Each row is a point. The window is the flat piece filled in between its corners: a triangle in 3 columns, a solid with four corners in 4, and so on. A path goes straight from each point to the next, and from the last back to the first. After which points does the path pass through the window?

Window, 3 rows:
[[-43 -17  -8]
 [ 35  15  14]
 [-18 -40   7]]
Path:
(1): [-8 -4 41]
(2): [  8 -17   0]
(3): [-36 -41 -22]
(4): [-60 -40  26]
(5): [-10  15  28]
(6): [ 2  7 -8]
(7): [ -9 -41 -16]
(8): [-22 -33  24]
(9): [-1 25 29]
(10): [  2  -6 -17]
(11): [ 30  18 -22]
(12): [13 18 31]
Through the window after points: 1, 7

Window, 4 rows:
[[-25  47 -15  10]
 [  9 -58   1  21]
 [ 17  -7  20   0]
 [-19  19  15  22]]
Path:
(1): [ 21 -19   5  26]
(2): [-14  60  -8  25]
(3): [-43  50   2 -17]
(4): [-39  10  15 -15]
(5): [12 14 -6 46]
(6): [ -9  37 -15  18]
(7): [-34  34  -7   3]
(8): [-13 -22  23  -4]
(9): [ 13 -12  11  26]
(10): [  2  28 -15  34]
(11): [-39  26  13 -18]
(12): [-17 -49  15 -11]
Through the window after points: 4, 6, 10, 12

Window (6 x 6):
[[-24 -40  24   0  25  15]
 [-42 -14  13   8 -13  -8]
 [-14 -39   0  19  20  -3]
 [  1  15 -45 -23 -21  10]
 [ -9  35 -41 -12   3   4]
 [ 60  12  12  17  24  10]]
Path:
(1): [29 11  5 25  7 27]
(2): [-22  24 -32  21  -1  31]
(3): [ -5   9 -17 -24  10 -13]
(4): [-21  -8  -1 -17   7 -20]
(5): [-36 -10 -31  19  -8  37]
(6): [-18  15 -33  14 -15  32]
(7): [ -5  -6  -8 -10   1 -22]
(8): [ -6  19 -32 -15   7 -12]
(9): [-13  23 -28   3  -5  37]
(10): [-13  12 -10  14   4  30]
(11): [  8  11 -19 -12  14  -7]
(12): [-10  -7   7  -5  25 -28]
(13): [-12  -4  -4  24  13  19]
(14): [ -9   4 -11  14  11  11]
(15): [ -6   3   1 -12  21 -15]
(16): [ 53  -3  16  -9  35 -28]
Through the window after points: 2, 8, 10, 16

Window, 8 rows:
[[-21 -16  37  -3  12 -42  39 -19]
 [-43 -24 -13  38   9 -35   9 -11]
 [-22 -47  -5  -9  13  34 -16  13]
 [ 23 -16  24  23   4  31  14  -7]
 [-60  34 -53  26 -13   9 -11  20]
 [ 29 -16  14   5  -4  12 -13 -31]
 [-43 -20  16   5 -41  15   0  20]
 [ 50 -30   8  -7 -27  29  19  -2]]
Path:
(1): [  8 -22  14   2 -10  25  13 -29]
(2): [ 27 -14  10  17  -5   1 -10  23]
(3): [  1 -18  16  13  -5 -14  -8  29]
(4): [-30 -26  -4  -2 -15  20  43 -20]
(5): [-54  -2 -14  10 -22   7  41 -30]
(6): [ -8   4  -2  35 -13 -23 -14  20]
(7): [-12 -23   6   3   5  -7 -26  41]
(8): [-32  -9 -25  14  -5  44  15 -24]
(9): [-16 -19 -10  12 -19  40  13 -29]
(10): [  7  -7  -2  14 -14  10 -23  21]
(11): [ -5 -13  23   7   8 -27  11  -9]
(12): [-18 -21  18   2   1 -13  28 -23]
(13): [-43 -11  -4   8  -8  10  17 -20]
(14): [ -7 -16  15   5  -1 -14  -1  17]
(15): [ 19 -27  12   9  13   1 -12   5]
(16): [-26 -24 -13   8  -2  21  31 -35]
Through the window after points: 1, 7, 11, 13

Window:
[[ -7  10  28 -39 -17  25   2 -11 -22]
 [ 20 -22  28   4  13   5  10   1  15]
 [ 26 -30  -1  -8  -2  -7   3   2   0]
 [  7 -33   3  -2  40 -10   4   1  -9]
 [  0  18  10 -41  -7  15  21 -18   5]
 [ 27  14  19  -4   1 -11 -13  -8   8]
 [-27 -17  -4  14  -5   1  12 -17 -11]
 [ -3  21   7 -29 -13  29 -10   4  10]
 [-14  35  -4 -19 -25  60   9 -36 -24]]
Path:
(1): [ 12   5   4   9  24  -2  28  18 -14]
(2): [ 11  16  13 -22 -10  22   7   0  -8]
(3): [  3   5  19 -32  -1  21  -4 -15   9]
(4): [  5  -4   9 -21  -3   8  -5 -16  -2]
(5): [  4  18   5 -14  11   2  17  12 -16]
(6): [  9  23  10 -10  -7   5  19  10 -12]
(7): [ -8 -15  14 -22  -2  13 -16 -36  10]
(8): [ -5 -32   4 -11  18   0  -9 -16  -2]
Through the window after points: 6, 8

Window (11 x 11):
[[-34  11  20   5   3   8  -4  54 -15  -6 -22]
 [  1  25  15 -44  23 -22 -29  28  25  28  39]
 [  1 -25 -25   6 -23  20 -12  13 -60  -8 -17]
 [  6   5 -11  -3  46 -31   1  17  10  58  22]
 [  5 -27 -13   1  53  -2  29 -16  -7  -1  26]
 [-11   7  44  21 -10 -10 -43  -6  37  -7 -38]
 [ 41   2  28 -28 -40 -13  -5   6  19  31 -14]
 [-11  25 -26 -47   1  14   9 -33  37  30  31]
 [-25 -40 -26  16 -55 -10  21 -17 -16  -9  23]
 [-20 -35   3  10 -23  24 -20  24  12  -6 -19]
 [ 38   6 -20  19  29   3   0   6  23 -19 -13]]
Path:
(1): [13  9 17 16 11  8 -3  6 17 18 15]
(2): [ -3  -9  -5 -17   7 -19  -5   4  30  10  -3]
(3): [ -7  -6 -11 -29 -11 -10  -8   9  21   9 -17]
(4): [ -3  17  10  10 -10  24 -16  -4  -8  19  28]
(5): [-1  9  9  8 -5 18  4 16 -1 10 17]
(6): [  3 -21 -29 -37  -3 -30   1  14  -1   6 -26]
(7): [-16 -14 -12 -29   9 -27 -14  12  16  -9 -18]
(8): [  0   5  21   3  -8  20 -20  19  15  23  23]
(9): [ -3  -3  -5  14  -8   6  10   2 -13   1  24]
(10): [ -7 -24 -28 -18 -19 -35  -5  -4   0   5 -17]
(11): [-15 -13 -12 -18 -17 -11  -4  12   1   0 -12]
(12): [ 21  13  19  29 -29  21 -24   8 -14  27  31]
Through the window after points: 7

Window:
[[-10  24   2  -5 -18  -7  36  -2   4 -25 -15   8]
 [-25  -6 -15 -17 -25  -7  28 -42   3  24   0   8]
 [ 18  -5 -21   4 -24  -9  10 -14   1 -11 -35  17]
 [ -6  -2  15  45 -19  -4   0   6   0  16  29  -9]
 [ -5   4  60  19  14   4  15  -7 -12  -9  12  -1]
 [ -1   7  29 -33  17 -35  46  -2  -6  16   1 -24]
 [ -8  -5   8  14  -5   0  45   3 -27   7 -26 -20]
 [-22   4  16   6  -4  14  -3  -4  26   1 -48 -32]
 [ -5  38   9  14 -20 -13 -15 -18 -38   2  28  16]
 [-18  16 -52  20 -11 -23  -1 -43  -8 -14   2  34]
 [ 18  22  42  -4  30  24  37  13  -2   4  13 -14]
 [-17  -9 -23 -42   4 -10  11   3  -9  -5  12  30]]
Path:
(1): [-15  37  17   6   9  -8  21  -1  11  28  -6  30]
(2): [  0  -6  11  -3  -3   2   7 -13 -11 -17  18  -7]
(3): [ -3   5   4  -2  -6  11   9 -16   8 -17 -19 -31]
(4): [-30  10  19   9  -1  -6   6   8  16  22 -34   6]
(5): [-15  16  20  18   1  -5   9  -3  16  13 -24  23]
(6): [  1  -5  16   0  -6   4  15 -15 -15 -16   3 -22]
(7): [-10   2   9 -18   3  -6  12 -18 -14 -16  28 -29]
(8): [-17  14  14  -8   8  -6  25   9  -2  12  -6  25]
(9): [-10  16   9  -3   7 -13  20 -13  -5   5 -13  19]
(10): [ -4  -9 -19 -23 -17   3  24 -15  -7 -26  12 -30]
(11): [ -8  -1   6 -12  -3   0  18  -9 -10 -18  18 -12]
(12): [-7  7 15 -1  8 -3 16  3 -3 14 -4 20]
Through the window after points: 3, 5, 11

Window:
[[-24  25 -51  31   7  15  22  -5  26 -12  -2 -14  15 -12]
 [-24 -14 -39  14 -18  10  -3 -24  32 -34  18  -5  40  19]
 [-60   1 -33  17  10  -2   6 -10  12  -8  18  25  -7  15]
 [-28 -19 -38  26   8 -31  13  -7  13 -41   9 -26 -10  -4]
 [ -3  -3  48 -32  35  -9   8 -31  25 -34  -3  -5 -16 -60]
 [-33 -19 -25 -32   7  24 -13  29 -16   9 -10 -57  17   7]
 [-49 -22 -22  44   7   3  24 -31   0   1 -13 -29  26  18]
 [ 15  -5  28  -5 -13  23  28 -30  10 -30  36 -14 -35 -34]
 [  9 -35 -50 -25  18  28   3   0 -29   1 -43 -30  10  31]
 [ 12 -38  -4 -16  10  16  17  45   7  12 -27 -29  16  28]
 [ 24  17  24 -42  -8 -34  13 -25   7   9  29  -8  -9 -40]
 [-10  -6  12 -52   0 -14  50 -41  50 -10  33  -9 -28 -52]
 [-28 -19 -31 -13 -19  15  28  27 -31 -22 -43 -21  32  21]
 [ -4 -25 -19 -28  42  17  32  24 -33 -12   2 -31  37  15]]
Path:
(1): [-24 -38 -18  -3   7 -14  23  -4   1   0   7  -9   5 -38]
(2): [-14  18   6  -3   6   7  20 -37  23 -18   1 -26   3  12]
(3): [-20  -3 -16 -13   7   6  16   9   9 -15  -9 -22  15  19]
(4): [-24 -45 -46   4  10   0   2 -10  -3   3  -8 -11  22 -36]
(5): [-20 -22 -29   6  -1   5  17   8  -6   8   2  -9  12 -10]
(6): [ -7 -10 -21 -17   1  11  14   0   3 -15  -9 -30   8  32]
(7): [-27  21 -13   0  20  -2  19  -2   2 -17 -21 -36  16  35]
(8): [ -6 -56 -38  18 -18  20  -9   1  -8 -17  10   3  24 -33]
(9): [-25 -44 -24   3  -1  -1  18  -9   7 -14  12   9   7 -41]
(10): [-24  25 -15  -7  15 -17  19 -16  24 -24   8 -34 -20  26]
(11): [-16   1 -25 -15  10   4  30  -1 -13 -21   5 -36   6  39]
(12): [-10 -40 -33   0   4  16   6  21  -7   9   1  -9  36 -27]
Through the window after points: 1, 9

Window (14 x 14):
[[-20  -6  28  34  15 -11 -18 -15 -14  34   7   0  21 -27]
 [  8  28 -21 -24  -7  -9  10 -28  13 -19   8   4 -27 -10]
 [ -9 -33  -7   8 -14 -25  23  12  14  26 -47 -13 -27  -7]
 [ -9  60  13  12   9  -4 -10  40 -19   1  19  18  23   1]
 [  8 -22 -28   4  13 -42  13   5   8 -16 -19  16   5   9]
 [ 15  46  -3  31 -27 -12 -42  37 -34  33 -11  -6  21  21]
 [  2 -29  10   1 -25  17  -5 -13  -2  20 -10  -7  30  -5]
 [ 29  35 -15 -34  11  -8   1  -8  -3  20  -6  10 -11  27]
 [  0 -18  33 -11 -40  -4 -23  13 -23  29  22 -10 -14   8]
 [ 26 -18 -20  22  -4  -5  24 -12 -14  42  27  -6   3 -26]
 [ 32  -2  36   1 -28  12 -16  -3 -42  29 -21  -7 -14  -1]
 [-29 -22  28   1  46  -3  -7  -9   2 -12 -29 -50  -9 -19]
 [ 29  50  29  -3  -1 -10  14 -29  -5  14  14 -24   3   0]
 [ 33  -1   5  -6   4   2 -21   7  22   5   2  10  -8   9]]
Path:
(1): [ 10  15   7  -2   2 -20  -9  12  -3  21 -12  -9   0 -15]
(2): [  8   4   9  11   0   0  -4  -6 -12   7  -2  -7 -14  16]
(3): [  5  -7   0  23 -20  25  20 -18   7  10  -8  -5 -39  27]
(4): [ 21 -15  -4 -18   9 -49 -11   0 -12  26 -13 -10  26 -29]
(5): [  5  18   5   2  -3 -19  -8  16  -9  13  -8  -3   7 -15]
(6): [-16  10   5  19   5   4  14  18  -2   9  -1  13  -4  25]
(7): [ -3  -4  13  21   7   1   5 -16   7   4   0  -1 -18  42]
(8): [  5   8  -4  -1   0 -15  -6   8   0  15  -1 -10   6 -14]
(9): [ 30  22  -3 -22  -5 -16 -27  18   0   6   4 -14  12 -22]
(10): [  8   7   2  15   3   6   9 -15  -6  28 -12  21 -17  48]
(11): [  4  -1  19   9 -13   7 -13  -2 -14  21   0  -7  -7  13]
(12): [ 14  13  21 -21  -4 -10 -11  14 -12  31  -4 -24   1 -44]
(13): [ 12  17   0  -6  -5 -16 -10   2   0   9  -1  -3   4 -16]
(14): [  1   5  16  18   9  17  14 -42  -6  11  15   3 -21  29]
(15): [  0  -4   3  17  -5  14  14 -26 -10  13 -17  -6 -24  22]
(16): [ 19  -6   5 -14  -3 -19  -5  -3  -1  18  -8 -16   0 -17]
Through the window after points: 5, 9, 13

Window (14 x 14):
[[  0  14  -2 -25 -23 -12  -8  -3 -16  23   3   8 -18 -14]
 [ -8 -40  24   4  13  27  33  13  26 -10  -6 -25  13 -24]
 [  1  -3   5  20   6  17  12   2 -14 -21 -19   6 -12 -11]
 [  2 -22  23  13  13 -11   1   2   5   1  12  -2  -4  11]
 [ -4   3  -5  16  15   0  21  37  26  23 -10   1   1 -10]
 [ 17  14  19  35 -36  -4  26   6  21  14   2  12  17 -28]
 [-36 -25   0   2   4 -13  14   4  12  18  26  16   4   3]
 [-22   5  18  -1   9 -23  14  -2 -10   6   5 -12  -3  -9]
 [  0   1   8  -7  -8 -17  30  -7  -1  19  37  15   0   1]
 [  0  -8  11   3  15  -1   4  -6   1 -30   6   1   9 -25]
 [ 16 -28  11  -4  -1 -18   6  16 -22  -6  -4   2   6   1]
 [ -5  -7 -18  33 -11  11  15  -7  13  -1  -4 -17   3  -3]
 [-13 -15  12   6 -29  16  19   1   1  22  60  -2  25 -13]
 [  6  10  16  -1  -7  -1   8   0   3  30 -28  -7  22   4]]
Path:
(1): [-40   0  11  -5 -12  -1  18  10  24  -5  13   1  12  10]
(2): [  2   0  10  -4  -9  -5  14  14   8 -10  12  -9   2   1]
(3): [ -3 -19   5  15  18 -10  15   1 -11  27  -4  17   7 -20]
(4): [  2  -9  13   9   3  -6   4  -7  -5   8   8   1  -4 -14]
(5): [-10  -3   3 -19 -10  -3  16  27  19  -9   5   0  10  18]
(6): [ -8   2   9   2 -13  -5  14  10  10   6   4  -7   8  -3]
(7): [  0 -15   8   4   4  -7  12 -11  -4  23  14   4   4 -17]
(8): [  5  -2  -1   7   0 -10  11  -4  -6  28  -3   1   2 -17]
(9): [-17   0  29 -12 -10   7  10  18  14 -12  -3  -8  11  15]
(10): [ -5   1   7  -1 -24   3  15   9  13 -21  -1  -1   7   4]
(11): [  0  -9   5  11   0   4  12   0   1  10   5   2   3 -16]
(12): [ -3 -23   6   9   3  -3  14   1  -1  21  15   4   5 -13]
Through the window after points: 2, 4, 8, 12

Window (14 x 14):
[[ 29  18   5  23  -6  15   9 -36  -5 -23 -30 -41  -2  17]
 [ 17  -2  28 -29  18  22  10 -13  24 -18  -4 -22  -7   9]
 [  3  26  -9  -3 -25  56  25 -21  28 -18 -10  -8 -20   3]
 [ 33  13 -56  -2 -49 -16   0  60  29   6  21 -47   9 -17]
 [  4   6  32  16 -13  21   3 -13  21  10 -16 -15  13   4]
 [ 24   2 -15  10 -48 -26  -6 -14  10   6  34  10 -51 -23]
 [  1  -2 -17 -17  -6  25   4 -31 -33  39 -33  32  14 -18]
 [ -6  10 -10  -9  22  -8  47  13 -26  26 -28   4   1   4]
 [-29  15   2  -3  21  11  -3  -5   8 -29  -6 -11   2  21]
 [  3  35  14  -4  -1   5  -6 -24   5  19 -38 -24  -6 -14]
 [ 12  10 -12   6  23  -6  14 -17  23   0 -32   0  -1  21]
 [ 12  25  -9   0  25 -32  49 -31   4 -14 -10 -22  30  10]
 [ 16  14  13  -3   0  22  -1   2   2 -15 -22  21   4 -24]
 [ -5  10 -15 -25 -59 -23   3   8  15 -19   4  20 -36  18]]
Path:
(1): [ 38  26   7 -12  -7  27   2  -1   5  22  15  -1   4  23]
(2): [-10  10   3   1 -20  -3   6 -13   4 -10 -25 -19 -10 -22]
(3): [  6   0 -14  -5 -11  -8  16  -6   7  -9 -12 -11  -2  -6]
(4): [17 57 -8  0  4 -4 17 -5  9 14  8 -9 28 28]
(5): [ 20  50   1 -18  17   4 -11  -5  -6  -3  12  -7  13  29]
(6): [-13 -15 -11  10 -12 -14  39 -20  20 -13 -34 -11  -7 -12]
(7): [  8 -12 -11   2 -16  -4   6 -11  12 -11 -22 -13 -10 -20]
(8): [ 15  48   7 -10   4 -15  15   7 -15  23  12   6   1  31]
(9): [20 22 -6 -5  7 11 13 -4  5  1  3  7  4 21]
(10): [-15 -13  -3   3 -20 -18  25 -16  13 -13 -33 -26  -3 -24]
(11): [ -3 -25  -4 -10 -18   0  31 -18  29 -18 -16  -2 -16 -28]
(12): [22 40 -6  2  1  9  1 15 -8  1  3 -6 13 26]
Through the window after points: 3, 5

Window, 14 rows:
[[ -1  26 -23   6  -5  -9  -3 -51   3   9   9  -4   5  -1]
 [  4 -20 -16  -4  25  17   4  24  -3  11   2 -16   0  10]
 [ 28 -23   7 -10   5   8  -5   2  21  -3  10 -15   7   0]
 [ -1 -52 -10  -5  -1  24  -4   7   6   9   7 -25 -15  -3]
 [-11   7   7  14  -5  -2  -3  -5  19  -9   7  -6 -19   8]
 [  8   5  14  15  -9 -10  15 -27 -42 -20   1  12  -8  -3]
 [ 16  -7 -16  -6  -2  -6 -20  -6   7   2 -23 -31  -8   2]
 [ 21 -34  -3   2  18  60   6  23  -3 -19   2 -37 -14  -6]
 [  5   1  44  16 -14  18  34 -11 -17  17 -21  19 -16 -16]
 [-10  23 -10 -19 -23  -6   3 -19 -12 -12   0  -4  10  -7]
 [-11   5   3  -8   6   8 -24 -28  -7  -4  -8   8   4   4]
 [  1  11 -21  15 -19   4   6 -24  -9 -17 -10  34   4   0]
 [ 19  15 -12 -17  -9   0 -17 -13  -9   3  10   4 -23  -7]
 [  5 -23  -4  18   3  19 -30  25  15  13  13 -33   8 -13]]
Path:
(1): [ 10  -1   7  -1 -16  19 -11  -5  -9   6   1 -12  11  28]
(2): [ -2  -9  -5   6   1   1  -4 -11   6  -7  -2  -4 -14 -26]
(3): [ -6  -5   6  -2  16   8  11 -11  -1   0  -7  -1  -8 -33]
(4): [  9  -3  12   6 -26  14   7 -10 -11   8  -4   1  -7  11]
(5): [ 12 -29 -16   4 -27  22  -9 -11  -7  16   8 -27  -1  26]
(6): [ -6 -13   2  -8  17   5   3   1   7 -10   1  -2 -10 -27]
(7): [  2  -7  -4   4  19   0 -16 -10   3  -2   0  -7   0 -23]
(8): [ -1  -9   2   4 -25  29 -16   7   3   8   5 -16   2  27]
(9): [  7  11   0   5 -24  -1   0 -30  -5   9   4  -2   1   8]
(10): [-10   9 -10   0  11 -15  -7 -17   3   1  -3  10  -6 -16]
(11): [  4   0 -11   6   5   1   7  -3   4  -6   2  -9 -10 -25]
(12): [  9  -5  -8  -3 -10  12  -7  -9  -5   1  -4  -8  -1  15]
Through the window after points: 3, 5, 7

Window:
[[ 28 -15   3  20  14   2 -21  -5  17   5 -15 -17 -51 -17]
 [ 38  47 -15  -2   7  16  40 -44  10  28   4  29 -24  27]
 [-26  17  12  51  28 -48  35  -4 -15  19  46 -30  11 -17]
 [ 27  41  -6 -26  34   7  -3 -45  46 -13  24  51 -30  -1]
 [ 29   7 -18 -31  44  13   3  17   0  22 -28   7 -15   3]
 [-10  25  32  60   9 -10   8  27 -19 -20  35  23 -14 -23]
 [ -8  16  26 -13  29  27  -7 -26  16  12 -21   9 -20  10]
 [-26 -17 -12  33 -10 -20 -12  14 -15  25  29  -7  -5  -2]
 [ 18  39  -5 -13   7 -28  20 -36  23  -7 -32  31 -11  26]
 [ -9   6  24  -1 -11 -17  15  16 -14  19  20 -11 -20 -40]
 [ 22 -50 -15  13 -21  34   6   6  11 -40   6 -37  -9  -9]
 [ 29 -23   4   6 -18  14  -5  30  39  -8  28 -48 -21  26]
 [-18 -13  49  37  23 -47  11  -2 -50  -6  48  12 -24  -7]
 [ 39  55   7 -18  18  -6 -36 -58  -2  -4   4   1  -4  17]]
Path:
(1): [ 59 -25   5  20  -6 -16  19  16  14  38  -8   1  25  12]
(2): [-34  11   6   0  14  10  -7   2   2 -22  26 -16 -58 -11]
(3): [  7  28  -5  -4  -7 -15   5  -9  13 -15  -8 -14 -32  -1]
(4): [ 34 -41  21  32  44  14 -10 -19   3  43   6  35  -7  -4]
(5): [ 25   5  19  27  11  -6 -20 -24  25  18   2  28   5  -7]
(6): [ -4  27 -11 -27  17  -1  28  -8  -1 -20 -14 -16 -54  17]
(7): [ -3  -8 -17  10   7  -4  15  -3   8 -11   5 -19 -27  11]
(8): [ 49 -20  51  11 -23  41 -31  -3  -7   0  27   9  22 -38]
(9): [ 24  -2  14  37  17 -19 -14  11  11   9  11  10  19  -8]
(10): [ -9   9   7  -4  10  -4   5  -8  -7  -4  13 -15 -43 -15]
(11): [ 12   7  -8  -5  10  17  24   0  -7  -1   4 -14 -34   9]
(12): [ 16  -3  14  12  36 -29 -35  19  13  17  -6  28  30 -34]
(13): [ 44 -14  32  46  17 -29  16  -1  -5  15  21 -22  23   2]
(14): [-52  27 -33 -17   6   5  -9  -2   0   3  17   4 -46  -6]
(15): [ -8  29 -19  -9  36 -12  -8 -19  -1 -12  11  -6 -33   5]
(16): [ 25 -26  47  30 -18  10  19   9  17  10  22   0   1   0]
Through the window after points: 3, 5, 7, 11, 13, 15

Window, 14 rows:
[[ 15  14  19  12 -12   5  -3  18  -2  24   7  -7   1   0]
 [-29  -8  10   1 -47 -19  16  10  -2   6   7  26  -1  -7]
 [ -6   8  12   8  10  37  12 -44   1  47  -3   5   8   1]
 [ -7  21   5  13 -16  19  -7 -18 -12  11 -13  13  12  10]
 [ -7  10 -20  -1   0   5 -22   6  -7  21  13 -11  24   0]
 [ -1  11 -51 -10 -15   0   0 -35 -44  -3  11  31 -33  31]
 [ -9   5  29  -2 -60 -14   1   5 -27  23 -27 -39   1 -14]
 [ 37 -10   7  -9  -4 -12 -42   2  11  -8  11 -18  -5  -3]
 [  8  41  17 -15  10 -40 -44  13  -2  33  -3  -9   0  -5]
 [  9  32   7  11  -5 -23 -24 -11 -14  24  20 -10  18   0]
 [-54  -2   4   1  16 -26 -19  13   9 -21  50  10 -18  16]
 [  4  15   0  13  18   3  21  -3   9   2   4   5  28  -2]
 [  2  -1 -34  26  12   0 -22 -21 -11  29  -6  -8   4  21]
 [ -2 -10  27   8  10  -1  -4   9 -12   7  11   9  20 -11]]
Path:
(1): [-1  9  2 -2 -2  4  0  3 -4 10 11 -3 15 21]
(2): [ 11  10 -16  17   5 -11 -15 -16  -1   7   0   7  -3 -39]
(3): [  8  22  -1   4 -18   6  -4   8 -20  12 -13 -25 -17 -47]
(4): [-11  -1  20   2 -35 -16  -4  -5 -14  22 -10 -17  14  16]
(5): [ -9   0   7  -7 -11 -16  -5   2  -5  13   8   5   7  22]
(6): [  4  27  -4  23  -2  -6 -21   5  -8   9   3  -7   1 -28]
(7): [ -4  21  -6  18   2   2 -19  -7 -13  12   6   7   8 -25]
(8): [  5   6  14 -11  -4 -20  -6   5  -2  23  -3 -11   4  26]
Through the window after points: 1, 3, 7

Window, 14 rows:
[[ 15  14  -3  29 -21 -32 -28  19  28  18 -25  23  -7   6]
 [-32  26   7 -30   3 -45 -18  -6 -39  51   9  11  10 -33]
 [-43  -2   0 -14  14  -4  -5 -27   2  21   0  -5  11 -46]
 [ 27   3   0  -5 -11  30  27  20  -1  -2 -11  -6   8  19]
 [ 16  54   3   7  18   8   0  -5  26 -13 -10  10  -1  16]
 [ -4   5 -35   7  34  25  13  -4  18 -20  37 -16  31  20]
 [-47 -17   0   3  24 -43  20 -22  -5  13  -6  18   2 -15]
 [ 24  14  15  25 -40  -9  -3   1   6 -10 -10  37  23   7]
 [-10 -16  29 -12  28  -1 -12 -10 -10  19  -4  12  26  -4]
 [ -3 -15  -7 -17   8 -11  12 -34  15  25  12  20   6  -2]
 [-15 -27  14 -15  28  18  18 -10   1 -17  60 -17  -2  -3]
 [-22  19  12 -50  -9 -44 -26  17  -2  24 -38  48  15 -35]
 [  3  50   0 -17  39  -3  -7  24  -1  30 -13  47  12 -53]
 [-14 -27 -15 -21  27 -12  -5 -33 -27  -5   5   2  -4 -23]]
Path:
(1): [-19  15   5  -9   9   4 -12 -10   3  18 -13  43 -14 -13]
(2): [-32 -17   0  -2   9   4   4 -23  -3   2  12  13  -3   5]
(3): [  0  -7   4 -15   8 -25   7  -9   6   7  11  -6  17 -10]
(4): [ 15  12   0   5  -6 -28   8  -7   8   7 -16   5  19 -11]
(5): [-19   2   2 -16  18  30 -18   8  -8  17   2  35  -4   4]
(6): [-20   1 -14  12   4  -1 -29  19  11   7  -9  41 -17  36]
(7): [ 24   8  21  -4  -4 -37   8 -21   9  25  -8 -11  29 -48]
(8): [  4  -7  10 -20  22 -35  21 -23   4   9   6  -7  30 -49]
(9): [-22   5  -3 -10  11   6   1  -5 -10   5   3  21   3   6]
(10): [-51   5   4   0   4   6 -24  -5 -11  16 -12  42  -3  10]
(11): [  4   1   9 -16  10 -25   4  -7   2  16  -2   4  12 -28]
(12): [ 11   4 -14 -17  26   1  19 -13  18   1  -1 -30  43   0]
(13): [ -6   7 -11  11   6  20   3  11  -2  -8  23  20  -3  14]
(14): [-50  14 -18  -4  12   5 -18 -22 -16  21  -4  41  -9 -17]
(15): [ -1   1  17 -21  14 -30  -4   0   8  14  -7   9  22 -22]
(16): [ 10  29  -1 -11   6 -39   1  10   2   7 -13  -5  40 -14]
Through the window after points: 6, 12
